Rows are points. To make a cloud, some directions were put in groups of two or more. Within a group, all points are equally far from the middle, so they leave a hole (a ring in 2 directions, a hollow ball in 3). The other directions are filled evenly. Then the cloud was stretched, turned, moved and blurred a little. Count the holes, and give their numbers of directions, smallest first.
(in the rows, 128 means zero)

Cloud, 21 rows:
[[170 143 144]
 [148 132 166]
 [165 145 116]
 [173 103 120]
 [103 122 157]
 [121 119 171]
 [158  93 158]
 [156 149 148]
 [ 98 106 119]
 [ 94 115 142]
 [160 125 164]
 [160 149 144]
 [ 92 100 136]
 [112  97 108]
 [132 123 171]
 [110  95 166]
 [138  80 157]
 [102  80 143]
 [106 131 123]
 [107 112 166]
 [155  89 113]]
Holes: 1 (3)

Cloud:
[[ 95 151 132  85]
 [154 170 127 114]
 [111 175 104 111]
 [176 158 109 126]
 [105 139 140  83]
 [105 162 152 115]
 [114 127 151  89]
 [127 155  98 157]
 [150 102 162 136]
 [ 84 129 150 150]
 [152 117 153 167]
 [ 96 116 155 111]
 [171 140 103 107]
 [172 161 126 110]
 [160 164 103 137]
 [103 145  90 142]
 [177 140 104 110]
 [102 109 155 117]
 [108 157 105  88]
 [120 170 142 112]
 [ 96 154 156 122]
 [ 94 112 153 121]
 [148 143 167 125]
 [104 142  89 136]
 [177 158 118 113]
 [156 110 164 149]
 [107 132 132 172]
 [107 157  89 133]
 [178 155 106 132]]
Holes: 2 (2, 2)

Cloud, 29 rows:
[[133 122 111 172]
 [142  77 102 118]
 [ 96 140 143 160]
 [116 167 126 106]
 [102  98  94 121]
 [176  90 106 112]
 [144 127  70 140]
 [108  90 103 112]
 [171 146 131 142]
 [113 100 125  92]
 [127 142 124 170]
 [139  85 106 100]
 [162 108  98  93]
 [132 126 120  84]
 [ 86 162 126 134]
 [101 117 160 107]
 [100 147 139 161]
 [129 103 131 165]
 [133 100 156 146]
 [115 149  84 114]
 [188 129 107 136]
 [111 105 131  90]
 [102 122 151 158]
 [180 126  83 120]
 [ 80 140 109 124]
 [ 95 145  93 121]
 [132 140  73 121]
 [150 109 160 133]
 [184 129 123 136]]
Holes: 2 (2, 2)

Cloud (54 x 6):
[[102 100 166 129 106 131]
 [127  96 109 130 117 220]
 [148 116 161 157 110 143]
 [137 120  95 164 138 150]
 [133 141 155 132 155 153]
 [146 163 140 106 165 111]
 [140 113 145 144  85 131]
 [ 93 111 153 149 157 159]
 [ 93 126 169 113  89  99]
 [ 80 151 132 104  63 108]
 [100 130 143  70 110 105]
 [138 124 140 168 148 126]
 [126 153 107  96 149 128]
 [103 154 152 107 135 103]
 [ 94 130 113  82 169 132]
 [151 137  97 120 194 165]
 [155 175 107  62 110 108]
 [160 138 121  95 118 142]
 [113 136 146 143  72 141]
 [140 176 127 121  97 114]
 [107  99 141 113 164 166]
 [ 98 110 149 116 106  96]
 [106 137 160 173 125 132]
 [117 118 157  96 118 123]
 [114 183 128 102 130  73]
 [138 125 166 117 132 155]
 [109 115 157 141 141 139]
 [132 120  98  85  98 116]
 [129 115 168 171  77 161]
 [103 163 147  93  89  92]
 [134 120 104  61 115 118]
 [ 73 117 118 132  61 135]
 [ 69 106 131 146 109 128]
 [ 93 121 113 109  99 130]
 [147 120 134 137 118 107]
 [102 137 134 142 131 157]
 [108 173 128 130  90 100]
 [129 134 163 100 107 113]
 [111 140 155  92 114 149]
 [129 152 124 117 107  94]
 [116 102 149 152  80 149]
 [ 85 148 111 103 129 116]
 [113 124 136 161 151 140]
 [149 163 116 107 126 162]
 [ 87 102 139 168  91 169]
 [121 118 100 131 110 122]
 [ 88 141 131  79 136 133]
 [115 144 108  99 145  86]
 [150 160 122 157 120 146]
 [148 144  97 108 133 146]
 [181 155 103 108 122 169]
 [135 136 141 118 167 128]
 [ 80 173 131 114 103  79]
 [113 135 140  92  73 100]]
Holes: 0

Cloud (49 x 6):
[[138 101  90 101 137 100]
 [ 94 181 110 111 141  88]
 [123 110 112 160  84 110]
 [118 152 140 154 115 138]
 [120 115 114 159 162 122]
 [121 167 122 134 131 153]
 [159  96 103 126 120 149]
 [118 112  79 116 124 127]
 [134 128  83 157 144  90]
 [166 187 127 137  93 150]
 [200 141 137 164 111 126]
 [ 75 129 106  84 149 104]
 [137 101  85 151 143  78]
 [143  73 113 181 122 133]
 [114 113 122 146  90 137]
 [113 156 102 127 107  86]
 [ 98 116 121 116  94 110]
 [186 132 123 132  86 144]
 [150 165 120 156  83 126]
 [144 150 151 160 125 108]
 [190 104 124 143  95 139]
 [171 143 130 113 103 103]
 [145 117 124 135 169 126]
 [172 175 137 119 130 157]
 [146  78  93 122 145 117]
 [134 114 111 144  88 151]
 [170 152 115 183 124 134]
 [ 89  96  79 138 135 113]
 [113 164 145 146 113 122]
 [129 128 156 100 122 118]
 [106 133 114 142 130 148]
 [187 120 106 188 116 131]
 [130 117 118 157 165 122]
 [142 119  87 100 133 104]
 [132 137 122 103 175 109]
 [146 166 122  98 104 100]
 [108 119 141 159 115 119]
 [137 144 151 132 141  86]
 [ 74 163 125  84 143  95]
 [117 175 100  99 123  93]
 [128 141 116 129 173  82]
 [139  83  91 112 145  99]
 [103 175  97 123 146  95]
 [169 158  94 119 123 142]
 [ 99 109  92  90 126  97]
 [105 106 131 102 165  79]
 [176 130 132 141 112  92]
 [ 79 126 101 133 159 109]
 [170 154 160 132 128 118]]
Holes: 3 (2, 2, 2)

Cloud:
[[109 129 141 129  70 160 106 145]
 [131 165  70 122 147 160 130 132]
 [127 106 122 182 117 111 147 118]
 [124 107 148 141 118 118 182 125]
 [ 83 135 154  96  88 168 148 167]
 [123 116 152  93 149  77 153 148]
 [134 134 153  90 113 158 126 135]
 [ 88 110 158 129  97  91 119 127]
 [116  82 158 114 139 108 159 119]
 [ 93 119  99  96  83  74 147 140]
 [ 89 150 135 124 123 127 169 132]
 [ 99 185 116  83  88 133 129 164]
 [102 128  97 141 135 101 174 116]
 [143 157  87 127  95 142 141  93]
 [101 150 112 115 176 168 142 139]
 [110  85 172 116 104  80 155 137]
 [119 151 135 150  91 201 118 137]
 [143 127 142 103 140 138 150 130]
 [120  95  88 158 141 105 132  76]
 [130 133 119 154 152 100 129 153]
 [ 99 182 141 106 129 112 121 134]
 [132 149 123 159 156 160 105 110]
 [123 151 128 170 160 146 152 150]
 [ 78 131 135  84  73 116 108 125]
 [122 124 102 121 153  79 170 106]
 [119  95 147 143  82 108 108  83]
 [114 183 145  97 121 134 150 183]
 [119 134  91 131 122 114 126 162]
 [105  77 106 133 126 107 113 108]
 [ 88 114 160 109  95 157 126 102]
 [122 122 162 141  78 162 143 132]
 [112  83 122 148 116 127 116  72]
 [ 96 126 161 119 164 147 163 157]
 [ 88 144 101 152  97 164 121  99]
 [ 81 145 115  77  73  89 126 111]
 [ 96 123 125  76 100 127  98 127]
 [144 101 135 134 131 160 139 140]
 [ 82 154 134 100 140 111 157 159]
 [108 115 124 156  86  90 117  87]
 [137 123 103 153 150  81 137 132]
 [117 142  93 144  67 127 117 123]
 [101 139  96 110 161  99 107 120]
 [ 94  99 145 112 147  85 126 148]
 [105 148  87 131 149 125 116  94]
 [ 82 132 121 164 103 165 122 115]
 [ 91 145  79 133 102 102 158 120]
 [128 109 158 134  93 144 107 107]
 [105 155 115  84 116 118 151 180]
 [116 167 112 133 158 130 115 105]
 [111 119  72 134 109  97 136 136]
 [121 149  88 131 117 188 122 112]
 [148 146  64 118 119 123 151 105]
 [121 185 118 108 101 111 137 134]
 [121 135 152  99 145  85 151 167]
 [107 126 173 124 121 166 124 110]
 [ 92 153  78 122  93 109 119  87]
 [140 114 125  95 133  63 134 136]
 [ 69 164 149  80 109 128 113 149]
 [132 186 107  81 130 131 119 141]
 [ 89 177 107 110 134 127 114 111]
 [110 128 105 139 119  76 181 107]
 [107 163 162  97 114 104 142 161]
 [136 178 108 106 153 116 116 129]
 [135 106 150 117 142 136 114 167]
 [130 167 102 126 118 125 169 156]
 [101 100 125 148 151 178 135 141]
 [109  89 148  98 143  72 129 127]
 [137 113 117 123 140  63 132 138]
 [120 162 129 138 137 120 168 146]
 [113 132 170  96 136 117  92 134]
 [ 92 116 125 156 133 176 153 144]
 [131 158  88 148  84 112 154 118]
 [118 139  78  78 123  99 155 130]
 [ 89  99 145 106  83 140 151 152]
 [110 107 153 159 162 155 157 138]
 [103  90 179 146 109 130 153 133]
 [115 177 125 141 151 140  95 124]
 [ 84 154 118 116  92 140 160 111]]
Holes: 3 (2, 2, 3)

Cloud:
[[135  94 140 198 116 109 127  79]
 [123  95 135 111 131 141 116 140]
 [137 160 129 113 151 142 128 144]
 [144 111  80 164 154 136  95 150]
 [182 135  64 162 131 126 109 147]
 [102  82  89 161 151 136 132  80]
 [124  73 104 192 127 135 105  97]
 [107 196 153  95 117  92 118 137]
 [118 153 107 147 131 106  78 139]
 [130 173 113 128 170 152 125 112]
 [126 168 126 153 178 135 113 127]
 [153 138 127  98 131  89 124 144]
 [126 159 128 109 129 136 124 153]
 [136  96 104 200 146 134 117 106]
 [144 139 109 144 146 149 161 108]
 [155 108  73 159 127 127 119 161]
 [126  88 167 165 120 140 152 117]
 [139 126 149 126 156 152  89 165]
 [159 151  77 145 129  97 108 111]
 [142 129  71 150 149 175 107 143]
 [137 130 109 199 171 147 114 146]
 [135 136 114 106 148 168 106 146]
 [103  93 149  73 144 137 136 109]
 [137 164 108 113 126  96 151 139]
 [149 135  56 163 152 125 111 148]
 [ 87  95 166 101 108 128  76 132]
 [141  76 125 159 151 130 104 146]
 [106  72 122  78 101  58 142 106]
 [173 135 140 111 118 119 116 141]
 [106 124 142 124 140 122  86 105]
 [106 165 133 164 112 139 145  87]
 [ 99 101 125 111 101 174 118 128]
 [126  92 153 161  97 150 107 146]
 [124 168 129  85 127 142 128 142]
 [131 123 116 101  78 116  89 139]
 [116  95 148  98 100 159 128 112]
 [147 173 114  83 129 138 138 129]
 [127  88 142 123 145 133 174  72]
 [147  96 105 132 133 149 110 142]
 [102  88 106 153 124  89 132  73]
 [174 128 109 119 140 119  84 147]
 [148 124 125 184 143 157  96 116]
 [116 133 125  81  99 131  81 162]
 [131 106 123 153  92 127  90 108]
 [142 155 140 106 159 162 113 102]
 [108  86 105 190 130 100 136  79]
 [ 85 160 126  82 115 109 145 114]
 [ 89 193 125 106 135 103 108 120]
 [131 161 141 162 114 167 109 172]
 [162 108 160 132 150 113 114 125]
 [131 167 117 133 104 104 123 157]
 [133  93 135 148 152 115 129 136]
 [100 140 187 137 116 149  91 144]
 [ 95 152 127  97 164 143  96 102]
 [145 120 134 147 126 126 126 151]
 [112  89 124 168 146 147 187  91]
 [151 159  78 134 141 114  67 150]
 [142 165  94 132 148 122  91 126]
 [149  91 113  87 140 116 103 117]
 [150 161 130 146 169 109 113 136]
 [156 166 112 112  92 158 136 131]
 [154 163  95 114 152 124 129 124]
 [147 128 101 139 108 139  73 117]
 [103 125 144 140 123  86 110 102]
 [148 183 140 129 142 119  76 129]
 [123 116 146 137 161 130 125  81]
 [135 123 111 108 146  97 112 157]
 [114  91 143 131 168 146 118 128]
 [ 92 125 147  89 115 144 100 145]
 [139  94 134 144 144 153 165  79]
 [144 143 103 130 159 123  80 145]
 [118 136 138 154 126 135  77 125]
 [138  78  64 153 126 130 157 113]
 [174 116  91 182 137 150  97 149]
 [141 163 133 107 137 145 124 148]
 [142  81  96 137 104 128 132 133]
 [147  80 146 154  98 140 155 104]
 [136 154  99  90 112 153 113 154]
 [105 198 162  82 125 149  99 161]
 [150 188 146 102 117 167 136 132]]
Holes: 1 (2)

Cloud (91 x 9):
[[ 89 107 120 111  81  83 105  98 131]
 [162 135  93  96 105 131 155 124 117]
 [129  91 125 135 146  86 141 163 141]
 [143 143 164  92 128 117 159 136 129]
 [118 126 107 160  85 153 126 138  93]
 [131 146 169 131 123 109 104 129  91]
 [104  86 122 127 151  95 188 142 116]
 [150 142  88 127 111 148 116 110 139]
 [141  86 115 123 134 122 105 102 169]
 [171 116 100 176 123  99 154 100 112]
 [ 89 100 126 143 132 104 172 174 118]
 [135 178  72 114 117 130 136 165 111]
 [122 139 101 177 134  93 142 183 106]
 [152 118 128 149 110  93  87  79 133]
 [110 131 148 114 102 102 164  94 144]
 [170 148  85 141 108 131 113 154  98]
 [106  96 172  76 119 101 139 119 120]
 [121  77 121 107 100  88 139 141 101]
 [ 98 100 178 100 144 121 110  99 146]
 [127 101 122 148 133 125 159 103  84]
 [121 109 137  82 134 133 108 120 164]
 [149 173 121 110 111  83 119 110 115]
 [ 91  87 155 147 149  98 130 136 114]
 [156 185  96 133 113 132 170 189  98]
 [108 131  79 148 145 127 136 169  86]
 [115 131 101 174 151 109 169 169 137]
 [ 86  73  97 136 136  96 119 120 119]
 [100 107 160 145 143  93 129 138 103]
 [131  77  91 147  88  98 137 142 127]
 [135 125 172 125 121 160 131 169 113]
 [ 97 159 142  87 137 145 156 119  95]
 [ 83 111 119 132 111 107 117 117 166]
 [144 119 159  91 110 143 135 105 113]
 [129 141 132 174 163 145 138 146  97]
 [ 93 120 137 166 150 110 121 178 102]
 [129 108 114 153 122 111  74  92 116]
 [147 126 149 108 111  88 111 137  89]
 [162  68 111 175 115 121 138 118 115]
 [142 143 138 145 145 164 182 178  83]
 [144 141 127 132 148 171 175 162  91]
 [131 147 128 155 147  90 171 143 118]
 [ 75  74 113 114 122 103 110  74 151]
 [126 153  70 118 105 138 121 124 106]
 [136 117 123 102 103 116  94  62  99]
 [ 79 158 121 102  96 136 153 137 122]
 [119 122  78 176 129 110 113 113 115]
 [117  97 132 182 125 148 112 155 116]
 [129 186  91  97 114 103 129 143 109]
 [109 141 112 114 128  86 136 157  79]
 [114 183 124  93  91 129 137 167 105]
 [103 173 131 131 130 126  85 103 118]
 [ 84 125 127  75 121  99 115 123 100]
 [109 158 106 149 100 117 191 153 108]
 [141 146 121 166 114  98 101 102 110]
 [143 156 141 127 125 102 124  83 106]
 [104  66 145 112 153 112 157 139 114]
 [134 116  87 147  85 134 153 121 143]
 [122 170 112  92 120  86 121 137  96]
 [134  85 137 171 113  93 105  88 144]
 [153 142 123 121 124  88 124 170 112]
 [122 156 172 100 136 155 119 122 143]
 [101 178 110  90 111 129 163 164 101]
 [145 186  96 108 137 132 158 123 104]
 [153 131 136 166 157 138 138 143 100]
 [144 181 100 149 138 126 140 137  72]
 [138 116 169 100 133  96  94 128 118]
 [125 135 142 128 114 176 162 130 111]
 [148 124 120  98 112  73 149 108  86]
 [105  66 119 128 143 126 100  97 128]
 [129 108 125 123 144 150 164 184  94]
 [144 169 118 104 119 109 168 164  91]
 [156 115 149  93 117  97  83 117 110]
 [105 133 117 118 133 160  86 149  90]
 [127  72 105 189 111  89 172 119 134]
 [131 120 149 170 133 111 102 157 116]
 [123  82 169  91 125 104 122 139 137]
 [106 131 121 124 122 181 172 163 117]
 [181 137 114 109 133 128 148 116 107]
 [ 86 135 111 141 118 144 133  89 126]
 [113 149  95 146 129 117 196 180 123]
 [145  67 107 155 137 100 145 148 150]
 [163 127  73 152 118 141 163 129 125]
 [130 156  77 129 128 153 153 116 110]
 [153 162  86 110 123 134 158 108 126]
 [145 156 127 136 165 129 177 145 108]
 [134 159 134 113 146 125 155  90 134]
 [ 92 100 121 183 118 111 146 166 104]
 [112 104  95 175  94  93 152 107 103]
 [107 120 117 108 110 141 173  93 130]
 [ 95 107 116 118 127 133 194 128 135]
 [111 121 122 179 104 154 125 148 144]]
Holes: 1 (8)

Cloud, 102 rows:
[[ 86 134 157 115 185 121 113 158 153]
 [146 135  82 132 101 151 134  87 142]
 [ 86  85  67 126 131 140 100 151 120]
 [108 116  85 122 149 135 115 113 128]
 [172 179 146 117 118 109 147 170 136]
 [102 115  77 129 161 131 148 140 105]
 [119 103 120 165  89 146 180 124 123]
 [113 141 118 110 121 165 123 132 115]
 [134 136 106 152 117  89 156 121 167]
 [146 107  81 116  75 161  94 136 129]
 [108 126 127 178  96 115 141 158 139]
 [ 86 111 152 122 171 108  96 163 165]
 [129  92 109 176 150 120 151 139  92]
 [131 113 129 130  93 180 151 126 129]
 [127 120 159 100 115 114 131 144 130]
 [ 95 141 102 111  76 108 173 145 128]
 [111 147  90 102 108 136 116 110 155]
 [121  98 123 150 163 125 121 189 171]
 [114 100 135  98 135 147  87 147 132]
 [112 119 114 101 123 133 141 124 104]
 [105 105  89 127  74 140 137 143 154]
 [121 117 123 149 114 159  97 174 104]
 [ 76 158  90 165  81 123 152 150 122]
 [135  93 111 157 137 103 125  98 161]
 [137 143 110 157 102  98 182 116  98]
 [127 103 146 137 113  90 135 128 168]
 [ 99 146 126 129  89 145 182 101 106]
 [ 92 119 123 130  99 118 106 132 179]
 [134 176 144 126 156 120 101 143 128]
 [ 93 129 141 141 143 141 103 126 168]
 [121  58 115 168 175 132 133 132 105]
 [158  83 146 132 109 147 102  98 107]
 [102 100 162 129 136 125 132 160 157]
 [130 128  87 114 144 129 105 107 132]
 [ 86 150  86 160 136 159 153 136 103]
 [132 119  81  95  81 148 105 171 151]
 [100 131  95 149 164  77 131 122  99]
 [113 104 158 147 127 134 123 146 183]
 [ 91 130 130  94 111 134 142 141 175]
 [ 84  78 133 115 138 124 116 148 116]
 [160 127  86 122  92 112 131 120 114]
 [158 147 135 111  90 162 160 156 110]
 [141 137 158 130 150  93 135 113 192]
 [120  95 102 143 136 109 162 152 141]
 [119 150  80 118  74 127 141 118 104]
 [129 120 146 152 186 112 114 120 146]
 [130  82 143 120 161 153 150 117 147]
 [135 112 121 149 153 131 117  67 121]
 [120 122 121 110 176 144 111  87 166]
 [132  52 128 148 166 141 104  79 156]
 [172  95 145 121 131 122 105 112 115]
 [123 152  90 101 111 185 114 155 156]
 [119 115 149 150 123 123 166 156 147]
 [102 144 111 107  79 120 160 104 149]
 [143 147 163 144 129 123 187 113 132]
 [151 104 101 133  80 127 105 179 145]
 [117 126 102 177 154 131 133 114 147]
 [152 106  66 124 131 133 102 127 129]
 [105 122 132 131 105 177 145 154 140]
 [140  92 106 157 157 106  81 166 165]
 [147 111  82 160 146 134 125 137  82]
 [108 104 127 120 111 165 112 139 152]
 [ 92  71 115 121 125 141 135 157 127]
 [100 100 117 132 173  94 132  83 158]
 [127 129 116 150 156 130 159 111 159]
 [139 105 114 135 117 125 148 156 170]
 [160 105 122 127 154 105 105 109 131]
 [125 104 127  93 132 162 128  94 167]
 [ 85 104 136 118 147 135 111 177 165]
 [121 159 103  91  95 153 120 162 156]
 [165  65 150 137 178 140  88  99 116]
 [129 136 111 147 147 115 129  84  86]
 [128 118 144 129 148 108 176 132 125]
 [ 72 143  85 146 125  93 123 169 151]
 [112  71  93 175 145 113 144 146 148]
 [ 96 128  99  98  97 120 141 165 134]
 [ 80 152 144 112 148 150 144 130 154]
 [115  76  87 145 130 136 142 128  96]
 [107 112 115 175 182 135 104 136  98]
 [ 80  90 138 136 138 116 114 171 152]
 [ 94 117 129 180 177 106 122 145 113]
 [111  52 112 154 149 124 124  87 140]
 [ 83 138 105 142 111 150 151 134  91]
 [104  92  82 137  81 153 140 154 137]
 [106 116 111 142 155 136 163  98  99]
 [126 105 163 143 200 112  73 145 136]
 [152  96 139 153 140 135  95 164 157]
 [137  95 101 109 118 126 106 114 110]
 [130 130 122 122  97 126  90 165 171]
 [ 85  67 118 172 194  93 124 101 139]
 [ 61 129 161 125 128 101 154 132 177]
 [117 140 143 132  96 157 117 115 137]
 [146 127  88 123 140 157 114 121  87]
 [ 89 158 129 108 133 120 140 185 146]
 [134 158  95 174 127  89 127 123 114]
 [105  68 101 178 135 111 152 129 158]
 [108  95 147 136 168 160  69 139 110]
 [127 140  81 130 165 159 118 153 113]
 [117  79 141 163 160  84  89 137 176]
 [ 83 135  76 116 144 131 149 123 163]
 [117 107 172 184 163  90 129 124 105]
 [124  93 123 144 130  91 148 128 144]]
Holes: 1 (3)
